Each row of a before or after table is a point. The points were changed in one or more steps. Then noise was added and the rows were shuffled. The steps act on columns, c1 being the first. Name the steps. A step turns or swaps two columns, mirrors them in a line or flattens them onto one, adds a multiple of one to another, or multiplies or shifts one. Angles are multiples of 10 degrees, from the lower column toward the higher: turns from -170 to 170, lines from 10 to 170 but not 90. Use the fewest steps. Two steps may share a column if one is a turn and the other turns, adds or multiplies; they go together, in the order done. Otherwise the lowest column goes first.
In the rows, 128 means zero.

Before (11 x 3)
127 116 136

117 112 127

99 142 164

180 151 180

157 160 127

164 100 90

98 107 97

108 173 98

161 121 158

160 106 144

93 121 159
After (11 x 3)
118 175 53

106 193 107

122 117 85

176 112 126

115 84 94

125 215 162

137 106 125

173 156 119

135 95 137

130 86 173

78 68 131
Steps: turn c1 and c3 by -140 degrees; multiply c2 by 2

Before (13 x 9)
147 134 127 149 77 118 134 126 125

148 114 152 118 149 135 154 160 152

139 124 120 140 136 141 128 155 128

90 144 121 135 149 153 140 103 120

75 175 170 125 118 145 80 137 118

94 112 119 128 7 164 150 141 120

117 90 149 119 106 148 139 126 112

36 114 156 152 128 135 108 140 133

134 117 127 59 137 114 143 150 139

117 110 124 112 98 149 145 82 161

125 173 123 57 149 110 138 144 120

97 94 114 121 136 153 110 155 129

101 107 122 149 121 140 123 136 111
After (13 x 9)
93 111 117 176 35 165 196 141 120

97 95 113 109 138 154 135 154 129

75 175 169 85 124 143 154 139 118

149 114 152 149 151 134 114 161 153

124 173 124 153 189 109 165 145 119

120 110 121 155 115 147 150 79 162

36 113 158 105 112 135 118 141 135

147 135 126 137 74 118 144 125 124

88 144 122 134 139 155 107 103 119

139 124 119 125 129 144 117 155 125

99 105 121 119 109 138 117 134 113

116 89 149 145 116 147 144 125 112

133 117 126 160 180 113 166 149 142
Steps: turn c4 and c5 by -40 degrees; turn c4 and c7 by -110 degrees

Before (8 x 14)
134 193 103 146 101 95 77 148 175 137 129 112 192 165

100 96 151 142 139 70 160 106 190 74 114 115 122 160

93 107 138 141 154 66 145 93 128 78 103 88 132 207

101 135 106 147 93 164 140 84 145 117 120 106 61 185

132 102 74 113 169 127 122 112 129 174 146 104 93 86

122 89 33 105 127 101 117 92 134 107 103 94 133 71

111 144 106 125 117 102 139 79 102 120 70 122 136 163

85 159 120 89 138 96 91 88 128 141 130 92 106 133
After (8 x 14)
106 101 73 111 108 128 122 113 127 82 86 102 93 90

131 132 105 119 148 165 142 83 145 148 155 106 61 191

94 158 122 150 117 97 92 86 126 91 117 94 109 155

140 108 137 148 92 66 145 94 127 174 130 86 130 215

118 102 150 151 114 71 160 103 184 178 129 115 123 170

130 142 106 136 101 102 140 78 103 133 177 122 136 167

93 90 34 162 116 102 116 90 134 129 146 94 131 80

152 193 105 110 148 94 75 147 174 132 146 111 194 157
Steps: turn c1 and c14 by -30 degrees; turn c4 and c10 by 140 degrees; turn c5 and c11 by -140 degrees

Before (13 x 32)
106 142 114 129 148 148 107 143 122 148 48 150 159 150 129 101 119 152
 129 149 132 131 113 122 124 155 93 113 175 153 110 173

125 115 124 140 151 119 100 117 144 143 113 122 160 107 127 111 153 138
 151 80 114 179 116 184 147 116 154 100 141 148 117 112

132 134 98 96 149 97 103 108 104 148 172 101 154 158 135 136 157 163 153
 157 107 131 108 109 219 128 121 116 112 110 136 128

135 143 108 162 136 145 71 105 104 123 156 130 154 110 72 150 150 138 58
 124 159 143 119 108 118 159 163 125 116 115 117 124

128 124 148 102 110 132 144 125 106 144 145 131 159 149 101 155 152 108
 149 156 124 151 122 97 185 49 118 126 114 156 134 150

130 144 108 122 155 57 131 216 112 139 165 170 150 130 122 157 136 161
 144 105 148 139 124 124 124 29 149 117 157 150 139 122

121 128 168 112 144 146 127 108 122 87 168 112 123 125 102 111 160 51 91
 150 116 137 122 113 122 91 51 120 142 116 141 103

111 133 204 125 133 141 125 109 118 142 99 106 141 133 143 98 112 76 132
 116 157 131 122 151 142 90 109 119 110 140 167 107

121 128 130 143 120 90 138 151 131 136 167 129 84 81 122 147 130 149 150
 136 114 130 112 111 147 158 166 127 137 125 123 119

131 119 130 120 146 141 140 123 146 135 139 103 51 151 136 129 155 160 7
 150 109 143 124 101 127 147 74 108 125 109 148 108

109 112 98 99 161 155 140 163 164 87 159 120 122 121 132 144 156 146 146
 159 115 135 206 103 118 121 160 88 156 119 150 107

129 158 111 105 120 152 144 132 109 134 173 101 166 140 143 112 152 157
 143 79 151 127 189 105 124 153 158 105 145 118 144 139

128 129 99 120 161 130 134 151 119 138 141 110 120 109 130 146 156 130
 133 157 134 145 122 103 133 148 78 131 105 140 152 108
After (13 x 32)
127 127 149 102 112 132 142 127 146 143 150 146 159 136 102 165 146 121
 146 156 124 151 120 97 185 48 117 130 115 127 148 150

132 136 97 96 148 97 102 108 143 148 177 84 152 135 138 139 147 128 155
 158 108 130 108 110 219 130 121 128 110 83 156 128

131 158 110 106 122 151 143 132 134 136 182 88 165 146 143 106 143 126
 144 79 150 127 189 104 126 155 157 131 147 88 140 138

126 115 125 141 152 118 99 119 100 146 123 116 159 116 130 105 146 128
 150 79 116 178 116 185 149 116 152 150 140 119 110 113

135 142 110 161 136 146 70 103 148 123 158 124 153 116 73 158 142 134 58
 125 159 143 118 110 117 157 164 126 116 85 109 122

106 144 114 131 148 147 108 143 124 146 65 125 159 110 129 92 122 151
 128 147 134 132 114 121 123 156 93 182 175 123 152 174

130 145 108 123 156 57 129 216 135 142 167 131 150 140 122 164 133 165
 143 106 147 139 128 124 123 31 151 123 158 119 132 122

129 127 100 119 161 128 135 149 137 137 140 114 122 150 132 150 149 118
 134 156 134 145 121 103 133 148 77 124 104 110 108 107

119 129 167 109 144 146 128 105 130 85 168 176 124 144 102 106 148 86 90
 152 116 137 123 112 125 89 53 114 141 85 127 102

108 111 98 99 161 154 138 162 76 86 163 109 122 147 130 148 147 133 146
 160 115 137 205 102 117 121 161 126 158 90 120 105

122 126 129 142 118 89 139 152 124 137 160 111 83 123 122 152 129 139
 150 136 113 131 113 112 148 156 167 104 137 96 82 119

132 121 130 121 145 141 141 123 102 136 141 88 51 147 134 130 147 128 7
 149 110 144 124 101 126 148 74 128 126 78 151 106

113 134 204 126 133 140 126 109 132 141 109 156 142 166 143 89 118 93
 132 116 159 133 123 150 142 89 108 154 109 109 132 107
Steps: turn c9 and c28 by -150 degrees; turn c11 and c28 by -30 degrees; turn c12 and c18 by 50 degrees; multiply c18 by 0.7; swap c14 and c31; multiply c16 by 1.3; multiply c17 by 0.7; shift c30 by -30
